Every row gives one point. The ring and each string are closed loops that go straight from each point to the next, and from the last back to the first. Before rounding, they use only three directions, however many columns there are. How many times does the string pass through the ring? Passing back the other way cancels.

Ring (7 x 4)
[[ 24  -6  18  26]
 [ 24  19  33  -7]
 [  0  15  31 -42]
 [-11   1  20 -48]
 [ -8 -26  -1 -25]
 [ -1 -37  -6   7]
 [ 11 -28   3  31]]
String (13 x 4)
[[  4   1  21 -19]
 [ 17   5  19 -25]
 [ -4   6  19 -60]
 [ -9 -12   5 -54]
 [-23 -36  -8 -35]
 [-30 -48  -9  -6]
 [ -6 -23   7  -1]
 [ 15 -11  10  -1]
 [ 34 -15   5  27]
 [ 39  -4  14  25]
 [ 48  14  29  29]
 [ 26  24  41   4]
 [  4  11  31 -17]]
Times through: 2

Ring (9 x 8)
[[ 27  11  17  -5  -5 -14   9 -11]
 [ 10  18   1   2 -18 -17  17  -6]
 [-12  16 -17   8 -22 -13  17   3]
 [-18   3 -19   3 -10  -6   9   8]
 [-14 -11 -12  -3   7   2  -2   9]
 [ -9 -21  -2  -5  20   8 -14   8]
 [ -3 -23   7  -3  25  10 -20   5]
 [ 11 -16  18  -3  22   5 -18  -2]
 [ 29   0  24  -7   8  -8  -2 -11]]
String (25 x 8)
[[ 13 -29  22  -9  36  12 -28   0]
 [  0 -25  19   6  31  15 -33   3]
 [ -5  -9   7   9  10   4 -15   2]
 [  8  -5  10  -1   8  -2  -6  -2]
 [ 52  -7  39 -24  21  -9  -3 -17]
 [ 46   1  36 -14  11 -11  -1 -17]
 [ 11   9  12   9  -6  -8   0  -7]
 [ -3   3   0   7  -4  -5   0   0]
 [ 24   3  14 -12   1 -11   8  -8]
 [ 48  18  23 -21 -10 -25  25 -19]
 [  5  29  -5   9 -31 -22  24  -6]
 [-28  21 -22  26 -30 -10  12   6]
 [  8   4   2  -5  -4 -10   8  -3]
 [ 18   8   3 -13  -7 -15  17  -6]
 [-23  20 -29   9 -30 -15  24   7]
 [-44  13 -37  21 -27  -5  12  15]
 [-32   3 -23  16 -12  -1   2  12]
 [-31  -3 -28   4  -7  -1   6  14]
 [ -2 -11  -7 -15   9  -2   3   5]
 [ 12 -12   5 -17  13  -3   1   0]
 [-26  -6 -14  14   0   4  -9  10]
 [-34 -24 -15   9  18  15 -22  17]
 [ -1 -32   7 -12  34  13 -22   7]
 [ 18 -29  19 -20  36   8 -18   0]
 [ 24 -17  19 -19  23   0  -8  -5]]
Times through: 2
String (19 x 8)
[[  0   4  -2   2  -5  -7   5   0]
 [-33  16 -26  24 -26  -7  10   9]
 [-33  10 -24  21 -20  -4   6  10]
 [-13   3 -11   6  -7  -4   4   5]
 [  4  -3  -4 -12   2  -7   8   1]
 [  2 -12  -6 -19  10  -3   5   5]
 [-19 -21 -14  -7  16   7  -8  13]
 [-39 -18 -19  15  10  13 -18  17]
 [-17 -31  -2  -2  30  16 -26  12]
 [  9 -34  16 -15  39  13 -26   3]
 [ 17 -17  17 -13  23   2 -11  -3]
 [ 12 -11  13  -7  15   0  -8  -2]
 [ -1  -7   6   5   9   2 -11   1]
 [ 21  -5  15 -12  10  -6   0  -6]
 [ 48  -4  33 -23  15 -11   2 -16]
 [ 60   7  40 -22   7 -19   9 -22]
 [ 34  18  21  -4 -12 -19  14 -16]
 [ 52  17  26 -23  -8 -26  24 -20]
 [ 29  10  12 -14  -6 -17  16 -10]]
Times through: 0
